Each row of a before or after table is a point. One or more steps were done to the points. Then noise was added and the rows were shuffled. The steps act on columns, c1 being the first. Write out the steps. A step turns or swaps two columns, mirrors them in a line or flattens them onto one, adds a multiple of one to another, or multiplies or shifts one. Angles are multiples of 10 degrees, from the lower column toward the higher: turns from -170 to 170, lines from 10 to 170 but not 90. Use the fewest steps. Two steps may share a column if one is a turn and the other turns, adds or multiplies; they go together, in the order done. Otherwise the lowest column goes first.
(in the rows, 128 means zero)

Before (14 x 3)
[[170  81 108]
 [135 128 108]
 [118 139 167]
 [153 104 140]
 [137  66 106]
 [123  80  81]
 [103  66  81]
 [ 92 101 117]
 [121 106 137]
 [163 121  95]
 [189 175  88]
 [182 170 146]
 [193 121 154]
 [114 162 188]]
After (14 x 3)
[[125 193  33]
 [173  65  47]
 [163 116  65]
 [189 111 184]
 [154 176  84]
 [134 122  88]
 [112 122 203]
 [108 169 107]
 [125 157 148]
 [156  70 166]
 [158 137 151]
 [135 178  38]
 [100  99 247]
 [187 157  88]]
Steps: mirror c1 and c2 in the line at 170 degrees; multiply c3 by 2

Before (11 x 8)
[[ 68 109 128 160  26 138  88  48]
 [110 127  72  89 155  90 106 101]
 [170 132 121 142  96 152 124  39]
 [160 211 118  98 106  79  95 118]
 [120 123 130 138 154 139  99 129]
 [167 110 138 101  22  89 109 121]
 [164 184 120  91  91 138 144 126]
 [105  79 124  99 143 175  75  73]
 [175 135  36 116 176 182  84  84]
 [137 135  89 161  49 122 129  74]
 [117 140  83 164  79 135 152 102]]
After (11 x 8)
[[115 202 113 106 124  79  71 167]
 [114  64 152 164  83 132  84  93]
 [109 169  70  58  84 167 126 171]
 [138  69 126 157  38 125  89  88]
 [175 170 112  92  64 113 144  36]
 [119 111  94 128 146 139 133 150]
 [175 154  83 129 110 208  40 191]
 [ 69  67  87 130   4 109 132  77]
 [165 212 144 157 101 152 121  93]
 [170 104 116 140  33 168 117 141]
 [160 206  90 183 112  91 120 113]]
Steps: add 0.5 times c1 to c6; multiply c4 by 2; turn c2 and c4 by 70 degrees; swap c3 and c7; mirror c5 and c8 in the line at 30 degrees

Before (12 x 14)
[[132 116 104 114 154 114  97 176 133  70 120 109 121 129]
 [115 130 100 133 152 131 110 127 145 125 151 109 130 114]
 [118 102 138 119   7 120  98 126 125 130 139 105 118 113]
 [165 119 128 121 163 114 105 119 118 145 136 116 170 150]
 [154 145 116 144 105 113  93 133 123 102 140 107 117 138]
 [148 106 103 146 140 195 134 153 132 141 133 103 117 118]
 [147 118 113 135 139 127  84 171 118 141 100 146 130 124]
 [120 124  99 137  86 145 109 123 127 101 134 112 151 115]
 [187 113 117 128 156 123  92 129 103 111 141 140 122 116]
 [115 106 120 146 133 124  97 139  97 116 143 102 143 127]
 [118 108 107 134 144 119 116 119 128 123 147 151 142 177]
 [115 137 154 122 130 145  99 134 125 134 140 133 154 135]]
After (12 x 14)
[[161 100  99 150 126 115 111 111 114 138 131 153 190 114]
 [161 153 116 146 128 143 163 111 125 102 139 151 116 157]
 [131 126 103 141  97 101 149 127 127 100 147 141 137 159]
 [115 114 125 146 134 119 153 103 152 118 140 166 119 123]
 [129 126 103 133 138 124 144 123 102 124 149 140 131 102]
 [130 111 113 135 187 114 138 130 132 123 130 104 109 138]
 [144 116 102 117 141 136 140  71 117  63 117 144 116 101]
 [151 119 107 138 117 129 156  73 142 142 100 120 128 116]
 [166 119 130 122 166  93 153 126 133 140 128 146 104 109]
 [115 104 139 120  66 137 155 122 123 131 164 148 122 232]
 [103 138 156 121 138 106 153 114 131 137 137 123 134 127]
 [195 125 117 126 137 140 162 113 153 107 141 126 124  97]]
Steps: add -0.5 times c3 to c1; add -0.3 times c9 to c2; turn c9 and c12 by -160 degrees; turn c5 and c14 by -60 degrees; turn c5 and c11 by -20 degrees; turn c6 and c13 by 110 degrees; turn c7 and c8 by 160 degrees
